Each row of a before or after table is a point. One or more steps were done to the points. Then noise was added and the rows were shuffled. The steps act on columns, c1 being the first. Name the steps. A step turns or swaps two columns, mirrors them in a line or flattens them onto one, adds a multiple of one to another, or multiplies or shifts one. Angles are multiples of 10 degrees, from the lower column toward the higher: turns from -170 to 170, lines from 10 to 170 but not 90. Use the fewest steps. Two steps may share a column if one is a turn and the other turns, adds or multiplies; they go together, in the order done. Otherwise the lowest column goes first.

Before (14 x 2)
[[-2.9  2.0]
 [ 4.2  3.5]
 [ 1.1  1.8]
 [ 4.9  0.3]
 [ 3.0  2.2]
 [-2.4  6.2]
 [ 0.5  2.4]
 [-0.8 -4.1]
 [ 0.2  0.6]
 [-3.6  3.2]
 [ 4.7  2.4]
 [-1.2 -2.0]
 [-2.9 -1.9]
 [-3.0  1.2]]
After (14 x 2)
[[ 4.5  0.1]
 [ 5.9 -3.3]
 [ 1.0  3.2]
 [-1.9 -5.2]
 [ 0.2 -2.1]
 [-0.8 -3.5]
 [-0.4  2.6]
 [ 3.5  1.0]
 [-1.9  3.6]
 [ 1.3 -2.3]
 [ 3.6  0.5]
 [ 0.3 -0.5]
 [-0.9 -5.4]
 [-3.7 -3.7]]
Steps: turn c1 and c2 by -140 degrees

Before (8 x 3)
[[ 2.3 -3.0 -3.7]
 [ 0.8 -2.6  1.2]
 [ 4.9  2.6 -1.8]
 [ 0.4  3.4 -2.0]
 [-2.4  3.2  2.7]
 [ 0.9 -1.0  2.3]
 [-3.3 -2.2 -6.0]
 [ 2.4  0.3 -1.1]]
After (8 x 3)
[[-1.8 -5.1 -2.4]
 [ 2.7 -0.4  1.6]
 [ 3.4 -1.7 -4.7]
 [ 1.2 -0.7  3.1]
 [ 1.6  3.5 -7.9]
 [ 0.1 -2.5 -1.5]
 [-3.6  1.8  3.5]
 [-3.3 -1.1 -2.6]]
Steps: mirror c1 and c2 in the line at 140 degrees; multiply c3 by 1.3

Before (12 x 4)
[[-0.4 -0.5 -2.2 -2.5]
 [ 0.5 -1.2  1.8 -1.8]
 [-1.1 -0.7 -0.6  2.4]
 [ 2.7 -0.9 -2.8 -3.7]
 [ 4.3  3.2  4.6 -1.2]
 [ 0.2 -2.4 -0.1 -3.7]
 [ 5.4  0.5  1.7 -1.0]
 [ 5.8 -1.5 -1.7  1.9]
 [ 6.0  0.1 -0.8 -3.1]
 [ 1.1  1.6 -2.3  1.1]
 [ 7.5  1.3  0.1  2.3]
 [ 7.4 -3.1 -0.3  3.1]]
After (12 x 4)
[[-3.1  0.4 -0.7 -5.9]
 [-1.0  0.0  1.7 -5.5]
 [ 2.4 -0.4 -0.8  0.9]
 [-4.0 -0.9 -2.6 -2.4]
 [-3.9 -2.2 -0.4 -0.4]
 [ 0.9  1.5 -2.4 -1.1]
 [-2.6 -0.2 -2.1  0.4]
 [-1.6 -1.1  1.9 -0.7]
 [ 3.4 -2.8 -0.4 -7.5]
 [ 1.7 -1.6 -1.6 -6.0]
 [-0.5  3.7  4.8 -4.3]
 [ 2.4  1.3  0.2 -7.7]]
Steps: turn c1 and c4 by -90 degrees
